Each row is a point. To make a cloud, some directions were put in groups of two or more. Within a group, all points are equally far from the middle, so they leave a hole (a ring in 2 directions, a hollow ball in 3). The other directions are filled evenly. Then the cloud was stretched, turned, moved and blurred a little. How many holes are there, and how many directions does each take, smallest first?

Cloud (21 x 3):
21 8 23
51 -38 -21
34 43 15
24 44 51
32 -36 -52
-41 13 37
12 -17 -20
-48 -46 -35
-14 -7 -49
-56 21 26
1 1 60
-28 -26 -16
-3 8 63
-53 43 -3
-41 30 36
-38 27 -13
-78 10 8
-75 15 11
-79 13 6
17 -29 -52
-14 -51 -48
Holes: 0

Cloud (53 x 6):
-6 -25 13 -62 47 18
-50 9 -13 -24 24 77
-17 -16 25 10 31 81
16 37 97 6 27 30
-21 -17 20 42 27 -58
-1 -35 13 49 22 19
39 29 3 -18 -41 8
60 -6 -21 34 36 1
30 40 80 -2 45 21
9 30 6 -8 18 91
55 54 20 44 -22 -19
37 -36 13 -24 47 0
1 -36 -15 -2 75 5
-24 -37 36 48 27 18
-14 16 -73 35 -6 5
-6 17 20 13 15 -72
20 31 30 -55 19 -12
-19 44 -30 11 -3 -59
51 85 -6 19 33 -4
-15 32 -1 25 55 -56
46 41 61 -18 42 13
-23 68 -44 -16 22 41
-20 43 -48 28 62 15
-11 25 42 -16 49 -41
-72 14 -13 2 -15 40
-8 39 -17 22 33 77
-10 -35 10 -4 74 -20
-51 16 47 -13 57 -14
74 45 -29 2 -8 3
27 67 14 61 -22 14
9 26 -87 7 1 5
13 -9 60 -17 -25 0
-48 -27 61 -39 51 41
-36 21 23 34 -9 -57
0 -32 25 -32 9 -29
-23 25 -25 -13 -45 23
2 -9 33 33 29 -62
-55 -3 -14 1 72 19
-37 64 -10 47 -29 -10
-8 20 108 9 9 15
10 19 81 -27 -4 60
18 3 68 6 71 28
-43 2 36 22 -6 -49
9 45 55 43 -20 -36
-16 -18 -35 -31 -14 4
-28 0 -18 23 82 -4
-28 70 -15 20 -26 47
-41 -4 44 -24 64 -15
6 11 -84 5 35 11
-20 -51 9 23 16 22
16 1 30 67 16 25
25 -48 11 -9 31 -6
6 54 84 34 27 17
Holes: 2 (2, 4)

Cloud:
-18 -28 39 -55 -19 -10 19 27
5 -11 5 72 12 -18 45 27
21 41 4 46 -62 4 -55 27
45 23 94 -37 21 -23 -35 -21
7 30 -9 21 -96 18 -17 -10
-54 -60 7 -22 -48 9 -64 -9
-10 59 41 7 41 -1 -60 0
-7 -33 1 -2 36 -34 -47 -7
3 -28 2 -68 27 -30 -3 -40
-5 -17 -19 -67 35 28 18 -11
-11 6 -22 -34 14 -49 -19 -55
-21 -30 54 -41 -9 41 10 47
-25 -55 -1 4 62 32 -3 27
-60 50 -2 18 -51 -1 -34 -24
27 -19 -24 30 -9 71 -42 -43
-39 -22 12 14 34 -18 29 -58
10 -14 50 13 6 -32 3 -87
-54 34 -9 -8 55 -38 -8 -17
-18 25 21 7 28 75 40 -26
-9 16 14 -72 1 38 -48 -28
14 48 -15 13 -70 14 -14 -20
23 51 39 35 82 21 54 -43
-3 15 -24 68 -26 49 -24 -10
-49 -43 -55 -8 -6 -8 -51 -6
-28 7 -21 3 38 -19 -51 7
-14 -47 17 -22 26 -34 -49 -19
-67 -16 -60 21 -10 34 -13 -4
15 66 37 22 1 38 61 -2
23 36 10 -46 38 -86 -11 -9
-77 12 18 8 -37 9 -45 36
35 73 63 -4 -42 -37 32 -41
39 15 70 36 10 -65 -9 -36
49 -14 33 16 19 -37 11 -78
8 -54 40 24 -3 37 80 -13
-26 45 25 6 -26 -16 -73 22
66 48 38 4 63 2 -41 -42
-5 27 0 -8 -87 15 -8 -16
-85 -29 1 25 -70 12 -5 2
-46 20 -23 4 19 37 39 -7
18 58 20 46 50 3 38 28
-16 -6 76 19 19 5 10 -80
-62 21 2 21 -88 28 49 35
19 -11 39 -43 35 -41 35 22
-55 -10 43 -35 -15 40 12 40
-26 -18 67 17 23 8 54 -55
40 40 -21 23 -47 20 -9 -14
5 -8 5 15 -80 43 -30 -29
-7 -18 72 45 7 25 43 -36
-30 36 25 -46 -2 47 30 -4
-71 37 -47 17 -4 -18 -8 1
-39 33 -5 -4 56 -11 -8 -60
17 4 20 33 51 -29 15 -82
74 35 93 -25 30 25 -12 -26
9 27 18 -5 -34 8 -73 26
-26 12 26 -48 -49 -5 -38 -29
22 29 -21 3 -60 42 6 -7
-15 49 -10 37 6 -9 -52 33
-21 68 -17 -24 -43 6 35 11
-32 -24 -34 -23 -41 -60 -24 -14
-5 10 38 64 -54 -21 -2 -26
-31 -3 49 -10 -16 35 10 64
-57 14 4 -10 48 -45 36 -12
-27 -9 -11 28 -5 -67 -31 25
-22 34 -40 -40 -34 17 13 16
-42 -19 -12 -31 -69 -41 41 39
-2 41 -28 4 -22 -15 -72 33
23 13 29 34 64 75 40 -22
20 0 33 -6 -65 -32 -9 51
48 25 -23 17 -20 8 -37 27
-39 5 -24 -32 30 10 32 32
-84 -13 12 15 -57 11 -14 -3
-40 -14 -14 -19 55 -2 -28 -55
31 82 42 -4 67 -13 41 31
-32 53 -44 -14 -27 -28 -42 -26
48 83 42 11 -38 -6 32 -7
28 35 55 -8 -38 -6 3 -57
-25 31 13 40 -13 24 -55 42
4 -60 59 46 19 34 18 12
-76 -32 -67 22 -39 -34 -30 33
38 -24 51 -14 -34 -1 -15 25
32 -4 75 4 70 -58 -24 -44
79 26 35 -15 41 42 -15 -18
-18 -59 42 47 -8 41 27 -37
Holes: 3 (2, 2, 2)

Cloud (101 x 9):
-54 8 40 28 46 -26 65 -6 56
-60 89 56 16 -27 -22 1 35 29
-21 4 -43 -4 -4 -40 -21 -29 11
55 -65 -17 -6 32 21 19 -13 9
-21 -12 -4 -9 69 -54 56 -6 54
16 35 -2 5 3 53 6 6 16
-8 34 66 103 32 -6 21 -23 59
28 79 6 55 17 -73 -24 -22 -22
-6 -35 20 1 1 -66 44 47 40
44 48 43 11 41 25 -54 2 -3
-20 -74 17 -68 -20 -23 50 33 -9
3 -3 19 -2 48 -21 -95 -7 -17
-51 -42 83 -31 -32 29 -8 60 26
6 -5 47 -77 51 33 -1 -51 48
-11 -5 -30 -15 42 12 17 -54 -23
-19 58 -23 22 27 3 10 32 -5
-35 -13 24 -42 -52 -32 -4 -9 32
24 -12 38 -35 24 -29 -16 50 28
30 22 -49 75 -31 8 36 -72 -19
-9 -78 -16 -1 35 16 -18 17 8
17 50 62 12 14 -4 -21 -34 76
-56 34 -10 13 -35 21 45 -28 -29
7 17 73 -30 31 7 -7 -18 -85
-6 -38 65 27 -5 -33 -5 65 73
27 26 32 61 -4 -34 -37 36 18
-18 -46 8 11 8 19 13 43 -9
-23 -59 12 14 -23 -26 20 11 43
-9 -22 -9 54 0 -40 42 6 9
-38 -22 15 21 10 -59 -69 -4 -11
19 -50 -84 14 44 -32 0 -34 17
0 40 15 4 10 -11 -23 63 40
36 -20 33 41 -9 -81 13 39 64
20 22 0 59 -23 -65 17 -10 7
-2 -31 10 20 -19 -37 -9 71 -3
-23 29 -70 -25 -13 45 -18 -23 -8
36 -23 -42 25 31 -9 5 50 -23
54 26 46 -27 -16 9 20 35 -1
5 -8 38 83 10 -45 11 10 41
-42 16 49 -4 34 -4 33 16 89
18 7 -80 -6 -20 -30 -35 10 -14
-39 -12 0 6 -38 -25 29 84 110
19 26 -3 -39 -9 -3 -25 22 -7
-18 6 -10 -14 -6 -9 83 -26 41
24 -3 -4 21 2 22 64 -75 -16
-16 -1 14 68 -21 -19 18 71 13
11 -8 -6 55 26 15 6 -42 52
-24 -56 -39 25 -55 12 -20 46 -18
-45 21 -5 55 15 2 26 -40 -32
-4 52 36 27 -2 -36 -56 3 97
-24 33 53 -48 -20 10 -43 -28 19
12 29 -8 -6 -2 26 -41 27 10
-64 -19 34 -27 -62 -23 28 32 28
-51 34 69 72 -4 -10 -66 31 16
-21 -27 7 -34 -17 -60 -33 30 -37
-37 24 21 35 -24 19 -9 -38 63
45 -30 -62 39 -19 -65 41 -14 28
-12 -14 52 12 -3 57 4 -4 77
-2 -22 -72 27 41 7 25 37 4
-11 -5 7 31 -72 25 -9 39 16
24 3 -73 -15 2 11 20 -59 -63
-7 -19 29 8 -42 -59 -47 26 -23
43 51 -38 50 -27 -21 -24 -14 -10
-47 -36 -6 -6 50 -8 -4 61 11
23 -63 -69 37 19 -2 -10 -56 -32
-18 50 64 -40 -4 -31 29 2 32
-14 -86 14 -6 16 0 53 -1 -12
44 -39 -36 49 -31 -42 6 -51 -25
32 -1 -40 0 -15 -10 -39 49 -34
-66 -1 44 -52 -70 -2 15 88 60
-23 -73 52 9 -48 6 3 38 59
-6 23 -45 18 -46 -26 -29 82 51
18 -6 -26 -16 33 -52 10 54 -47
29 60 8 35 -47 -35 -39 7 51
14 -4 37 27 12 -20 -50 -10 24
-14 -34 -6 71 6 -24 39 51 17
-10 -78 -12 -22 16 29 40 24 3
13 58 36 16 13 -18 -47 8 32
-68 -36 29 -38 6 -14 40 -32 51
-39 76 -10 20 47 -60 41 -43 -16
-15 -8 -43 106 -45 -36 18 16 -28
-23 -13 3 6 23 -52 69 -57 23
0 36 53 33 41 -10 -72 -62 -12
-37 40 64 -41 80 -44 -9 -27 4
-44 -15 46 -5 8 -32 -75 31 49
-36 0 68 -3 -4 26 -21 23 9
-52 -11 67 38 -34 0 -18 22 38
24 8 48 16 -17 38 -8 48 41
80 -35 -31 56 -3 -52 9 15 12
19 17 46 32 4 -27 33 -61 3
-10 -26 70 24 -13 8 -38 31 61
-30 47 -25 48 19 -1 42 -27 -11
-20 10 11 20 -6 -48 -31 -1 48
-27 33 21 31 -8 -51 -86 -25 40
-84 -25 31 -56 27 1 46 16 38
12 -18 52 -34 -5 -43 -9 30 13
0 5 55 34 -1 19 -18 -62 54
-22 2 -27 16 75 -7 16 -1 12
-1 -29 -3 0 34 -44 79 28 0
-76 19 39 18 5 -43 -12 -28 13
-36 -42 7 -57 -20 32 -46 72 -7
27 -35 -7 -29 -15 -16 6 55 -5
Holes: 0

Cloud (93 x 9):
43 0 -30 -51 -24 -28 -4 21 -27
-39 6 20 -13 -40 -14 54 -2 -11
38 10 -26 25 -8 6 -39 22 31
-31 -30 13 -33 15 -67 -9 -60 -12
50 -12 63 -22 47 -16 26 26 -50
2 27 54 57 15 45 -7 -16 30
48 2 2 18 -29 10 -17 -5 11
-34 -40 60 -12 26 6 26 -41 -37
49 -35 -47 12 29 11 9 -12 -2
-4 58 31 0 48 -2 45 -45 -76
21 18 30 -24 3 -37 41 -32 -43
-4 -26 -46 -2 16 -1 62 24 11
15 13 67 -11 3 8 40 16 26
-5 -16 25 -9 34 69 30 1 -16
67 -16 -49 13 7 32 28 11 -7
0 -20 -34 34 -9 -17 -61 4 -64
-18 0 -19 -43 -14 -55 -2 35 14
90 -17 56 -35 51 -40 9 -4 -47
11 62 8 -4 -6 33 32 -9 -30
24 8 -18 8 -38 -27 46 -77 -21
6 11 11 24 -13 -61 7 -69 -28
28 63 38 43 14 54 -48 -27 16
2 51 51 36 -11 58 25 -10 0
-19 -5 -24 31 -21 14 56 -38 24
-9 -9 19 -1 -35 -17 48 -76 25
-41 -49 -1 -7 28 26 -12 -48 20
-12 56 30 37 2 -25 -20 -91 5
69 -69 -24 9 11 -61 7 -50 -64
31 27 -19 -12 37 -35 29 -76 -82
66 -21 28 -4 19 12 -21 48 37
29 69 -9 74 26 -21 -19 -20 -34
8 -9 -5 -5 44 -43 -44 31 -31
70 -20 66 24 35 22 -25 5 -59
12 23 -77 -14 46 -8 15 -19 30
-24 -14 28 -1 13 -50 -9 -23 -39
-19 -46 -55 15 -43 -5 -21 -34 -23
23 -23 -42 -33 16 28 -20 -18 35
9 -40 -13 77 12 -58 -104 -28 -22
0 1 25 -1 38 -4 81 -44 -77
9 5 -31 -38 5 -49 45 -24 -4
61 -1 5 -44 38 -29 20 -6 27
-37 20 21 23 -23 27 -15 -69 -18
-17 -41 -34 -22 -7 -45 28 -44 59
66 -38 -11 -12 -47 -92 -55 12 -50
-3 -47 11 -20 -56 -60 -9 -5 49
60 45 -22 30 21 -59 -78 37 -6
79 65 21 -6 26 -31 -51 -46 1
56 36 58 -20 -17 2 -13 36 -30
9 49 -17 -4 -8 -18 20 -1 -33
20 -20 -54 -37 11 -31 47 -22 -91
-3 35 26 78 48 -17 -22 -88 -39
-83 51 -35 39 -14 4 9 -77 26
7 56 -57 8 47 -3 9 -29 15
81 -1 16 4 -5 -24 -51 6 42
20 -3 0 20 -45 -3 -40 12 -33
40 24 13 36 -2 -49 -102 -7 -69
-57 30 -36 96 -23 -17 -43 -55 37
23 25 -17 -60 44 -20 102 -32 -52
19 -3 -15 -5 45 32 -20 17 -49
-24 12 20 12 45 89 48 -34 -29
-71 10 0 16 -13 -34 49 -44 -2
-3 26 -8 -2 12 -49 10 -68 -45
-35 -76 9 -45 -7 22 -2 1 24
50 17 59 6 -36 -30 -62 27 -22
47 15 -13 -22 -19 -21 7 13 2
-48 9 7 -38 35 7 -2 -14 -45
-11 -7 13 5 37 21 34 17 -75
-31 23 -61 10 22 53 -49 13 8
-21 -38 8 2 30 -43 -80 23 -9
-48 -34 22 1 -22 -17 -6 -5 -52
-49 62 10 -23 47 -1 43 -38 1
59 -23 -1 -7 -19 -22 -12 12 40
61 -4 98 -28 -14 -40 -6 6 -55
30 42 17 -36 23 -13 76 -2 -72
4 11 -35 68 -25 9 -49 -71 25
21 1 -77 -13 -40 -46 6 -13 -43
-38 -69 -10 -37 -46 -15 -39 19 18
-65 -21 -13 -35 -48 -24 -15 13 17
29 36 46 -42 8 10 24 9 21
9 -39 16 20 40 -11 -83 -61 8
3 -26 -29 -14 -7 -76 -5 7 -49
-36 39 59 0 -18 -6 -75 18 34
30 -52 34 31 7 13 -52 58 -9
-86 57 58 23 16 -16 -7 -57 -6
11 -45 45 7 -24 -6 -63 5 -27
36 -24 -14 37 28 -10 18 3 -33
-3 -14 -35 -65 67 -1 33 -9 -44
13 15 0 -77 80 -11 67 -24 -12
-35 11 39 -61 4 43 32 -10 -19
55 7 -2 -54 19 -56 -62 12 -44
20 -80 -45 -23 16 -11 -26 -10 12
17 38 11 22 -21 -20 -94 -5 18
-21 56 -10 34 58 83 6 -28 17
Holes: 1 (3)

Cloud (102 x 9):
-43 22 -33 50 -38 26 -18 -11 -18
63 16 55 39 -58 -4 -5 -25 13
52 -45 -63 -28 11 -8 -3 23 56
58 -9 -41 14 46 -12 30 39 18
-47 14 -69 -36 38 15 -11 29 4
23 -42 9 69 -20 47 37 -33 -9
19 2 -10 12 -35 -89 23 25 27
31 -37 -4 -9 -11 6 46 48 12
57 -64 13 30 6 35 18 -11 70
22 -22 -47 29 -65 -6 0 40 20
-25 -70 -54 -14 14 8 -42 -35 20
52 10 -30 16 0 -58 -55 -34 -23
15 -2 20 -1 -11 -45 39 7 50
65 -8 -34 9 9 22 -26 51 13
90 -62 -47 -9 -75 43 25 10 -18
12 -62 -61 -9 -9 -32 -2 -11 53
3 11 -33 -25 -26 -3 -6 9 62
-16 -25 21 7 -36 -36 -52 5 -39
22 21 -9 -1 -81 -25 20 47 -21
-23 59 -28 -60 36 -7 -25 -63 -38
-5 -4 -40 -47 74 -39 -24 12 16
-8 -53 -39 -15 26 55 6 -37 -12
44 -62 -12 24 -60 42 16 13 -39
28 -24 -65 -31 -43 -85 -17 -22 -34
-32 -45 -24 4 50 56 -51 12 36
-6 -47 -62 -25 17 -52 -17 6 -17
25 -2 -35 -21 -19 9 15 76 -29
5 -28 23 75 23 44 -13 -23 -36
62 5 52 69 -64 -37 12 -25 -1
15 -39 1 -11 3 -65 19 9 11
46 -41 -59 21 75 -9 -32 0 -15
-20 55 -20 -4 73 34 -32 53 -1
-9 -72 -64 -14 17 -51 -38 -17 10
53 10 -68 -34 -4 -15 11 -19 -39
-47 28 5 33 14 -36 -27 -41 -75
-13 -5 -50 -10 -42 -32 0 -75 33
34 26 -6 41 -13 18 61 -20 25
64 -35 20 99 -65 51 15 -17 -9
-1 10 -4 59 29 20 24 36 50
-49 2 -8 1 33 -37 -41 -17 45
19 31 -41 -3 26 -31 10 -2 -72
4 -16 45 19 -53 27 12 22 27
56 38 -9 20 -10 67 19 4 39
-2 -28 -7 -12 -43 -54 37 -46 -7
5 34 8 -30 -36 -15 6 -29 -64
-48 -1 -34 -23 25 -6 -1 -1 50
70 -38 -38 -12 -43 -22 1 32 37
-11 -17 20 67 40 1 10 -37 -23
17 -33 -39 -47 44 -44 -15 -30 67
-29 0 0 24 -23 18 -50 55 -40
33 -65 -22 44 43 11 2 -60 22
-6 48 -16 1 -86 21 28 7 12
13 63 30 11 -18 22 -41 -36 -2
48 42 -1 17 -80 -5 -24 -59 -4
44 57 20 20 -42 -31 25 -38 35
12 -62 -20 -50 3 -56 -43 -30 -3
66 34 -9 7 -34 55 25 12 -41
-4 28 -81 -20 38 3 24 -16 -15
-29 -83 4 51 -1 27 -38 6 5
-23 -19 23 61 -48 33 -7 59 -55
-42 38 39 45 57 27 0 -20 12
31 -43 32 62 30 60 19 -1 28
-22 -8 13 27 -59 -4 -71 6 -3
88 11 -40 -7 -2 36 54 -8 31
-35 -20 -7 4 -26 -23 30 -41 13
-57 -7 -25 -35 11 -12 -51 -32 15
33 28 23 2 38 53 33 12 -42
28 -68 12 53 56 12 1 -7 12
50 -42 -2 4 -67 3 6 -34 -43
43 -55 -72 -16 -65 -19 12 -51 49
-7 4 -56 18 -47 54 -21 28 -10
30 -54 3 71 -84 24 28 48 18
-28 -51 -5 59 -49 26 0 -5 32
24 -26 47 85 13 58 -7 5 -16
-1 3 -36 -14 25 5 -54 17 35
81 -7 -44 -32 -13 -15 38 -76 48
59 -4 4 -33 -96 -22 -15 5 23
74 -5 -77 -55 -49 33 10 -10 -10
45 -55 -23 -2 -18 17 -6 -39 -47
5 -23 -19 17 13 13 -78 -3 38
41 90 -13 -30 -3 7 6 -12 15
-7 -36 1 24 -36 -13 48 4 -14
20 31 -34 6 28 -54 14 -45 27
45 -15 23 23 -3 -9 24 -59 51
7 36 -56 -59 63 -25 19 -56 -7
-16 -66 -57 24 -21 -24 -17 -56 21
7 -76 -36 63 -47 24 11 -47 24
39 -21 -42 -6 -86 13 -39 9 -14
-16 6 -43 3 35 -2 0 -2 -75
-37 15 17 -18 77 -54 -25 -32 15
-53 6 -6 58 -30 11 -45 38 3
37 -15 -45 9 -60 12 2 46 -51
-13 30 32 49 18 55 -19 -29 18
-9 -53 -26 38 -52 76 -8 -15 36
-17 -22 -36 29 51 9 -1 33 51
18 -77 -78 -24 11 18 22 -35 25
14 25 -24 -18 -54 40 -44 -68 -1
-22 -38 -26 56 10 6 30 -33 -17
69 25 22 9 -62 45 -13 -43 2
37 65 59 12 -44 3 17 -24 27
-59 8 26 47 -51 16 -18 -11 -37
47 0 21 33 -7 74 22 0 -41
Holes: 2 (2, 4)

Cloud, 89 rows:
8 3 -22 35 -61 9 32 9 6
24 25 -26 -3 11 18 -87 58 20
82 -47 25 17 -30 -4 -36 16 13
-25 -27 33 -13 5 1 -40 19 51
-17 -3 -34 -9 -26 82 5 -8 61
-20 8 -4 -19 42 85 -45 8 20
25 -68 -7 -10 7 -5 -26 -19 -29
-33 -27 -26 -14 34 -23 -24 21 -5
-39 -31 48 7 -40 7 -52 24 3
16 22 66 29 -28 -7 -59 15 55
16 -22 7 -1 -36 25 -56 -59 25
70 17 2 19 -8 -15 -58 49 -4
-7 35 -35 -1 44 62 36 47 24
11 -21 23 20 19 36 -74 38 -24
30 36 -53 14 -14 -8 -14 -3 -32
38 -10 24 26 37 -17 -52 9 30
13 18 -43 11 -24 43 -59 -45 31
-29 -41 11 46 -12 28 30 4 16
17 -35 -13 3 5 43 -17 -64 65
-7 7 61 -9 -15 36 -20 23 26
48 -14 -18 -13 28 4 -81 -5 -21
44 -2 18 45 34 46 -36 58 18
20 -21 -3 25 -8 23 -90 -31 60
-23 19 -26 5 -6 55 -12 23 109
-25 -31 -67 1 1 42 76 -2 24
13 33 -49 21 49 5 33 -32 -11
-57 5 -30 39 38 30 35 -32 49
7 35 -27 33 17 7 12 63 7
26 40 20 -15 -9 26 -3 -28 53
41 35 -82 5 57 17 -1 13 31
29 -4 -58 -10 -8 65 -37 -14 -10
-46 -43 -18 5 -29 27 -9 -36 -21
21 43 -32 44 44 90 -54 -36 31
-10 2 -47 -19 -76 5 16 24 37
-58 -52 -23 24 5 -11 -44 -34 -15
24 18 -74 47 36 67 -67 -1 -5
-10 -51 -8 -15 22 -32 -4 -28 -21
7 -36 -49 33 65 42 -62 -5 45
21 1 40 35 4 -4 -99 10 -32
-12 -37 -58 32 37 51 -22 -34 -27
-40 -62 -15 -7 -31 20 31 -22 -20
19 6 50 -26 -50 1 -60 21 -15
3 37 13 19 -45 41 -54 48 64
-7 20 -60 -26 16 51 51 -16 17
10 -15 -79 33 28 53 -56 -5 -16
37 12 -47 -1 3 -33 -64 12 -18
-31 11 39 10 -42 31 -27 16 64
19 -5 11 -5 -48 69 21 -14 81
13 -8 17 15 -58 -6 14 -21 -28
-33 -22 -10 37 9 47 52 -26 51
32 -10 26 -13 -17 -5 20 -5 87
-24 39 -16 9 59 15 -12 -47 13
59 -61 32 -5 -28 -5 -26 32 4
39 9 28 10 -22 -38 -12 40 68
49 -6 -29 1 57 36 -58 60 50
15 -23 -67 -3 14 -21 -2 -27 32
16 -11 -5 65 -44 -19 -5 27 76
-78 -25 -42 25 -22 -2 67 -37 25
25 42 -9 10 -37 -11 38 35 31
-38 -1 -39 6 -48 43 19 20 55
-32 -43 -49 -38 -3 -2 17 -16 -9
-18 -65 -2 5 -64 -31 62 29 3
22 -54 -11 46 31 27 -36 25 59
52 -35 -30 48 6 36 -63 51 42
-2 -52 14 29 -3 13 -94 -6 -7
-24 -53 -80 11 26 46 11 10 27
10 16 -5 14 57 52 -93 -16 -26
75 -35 55 -5 -11 30 -39 -14 12
53 4 -48 40 -14 34 -59 39 89
43 -22 -15 8 17 -23 -13 46 19
-54 -34 -26 0 -5 54 -13 -4 12
-17 67 -45 24 30 42 10 17 85
-4 -5 23 -42 -15 23 -18 47 66
-24 -17 -17 -41 -17 -19 -34 24 -25
74 58 -56 23 70 42 -52 32 52
-18 35 21 1 1 -18 19 -33 36
10 12 -13 9 -30 55 -15 -47 58
72 9 61 8 -10 24 -82 47 35
25 -2 20 -35 -28 1 -82 37 11
35 -70 -1 10 -35 43 -46 33 4
-47 -53 -40 21 -46 -7 52 24 -2
-3 -34 -3 23 -1 35 -3 44 109
33 -5 -61 -27 -3 5 -38 8 33
35 54 -39 8 26 21 -93 32 47
4 -65 -23 2 -68 -46 6 37 34
16 13 -86 46 61 52 -12 12 90
-29 42 -67 5 38 72 -30 13 49
-19 37 3 -14 41 56 -29 -24 24
74 37 12 19 -33 -7 -40 -6 20
Holes: 2 (2, 6)
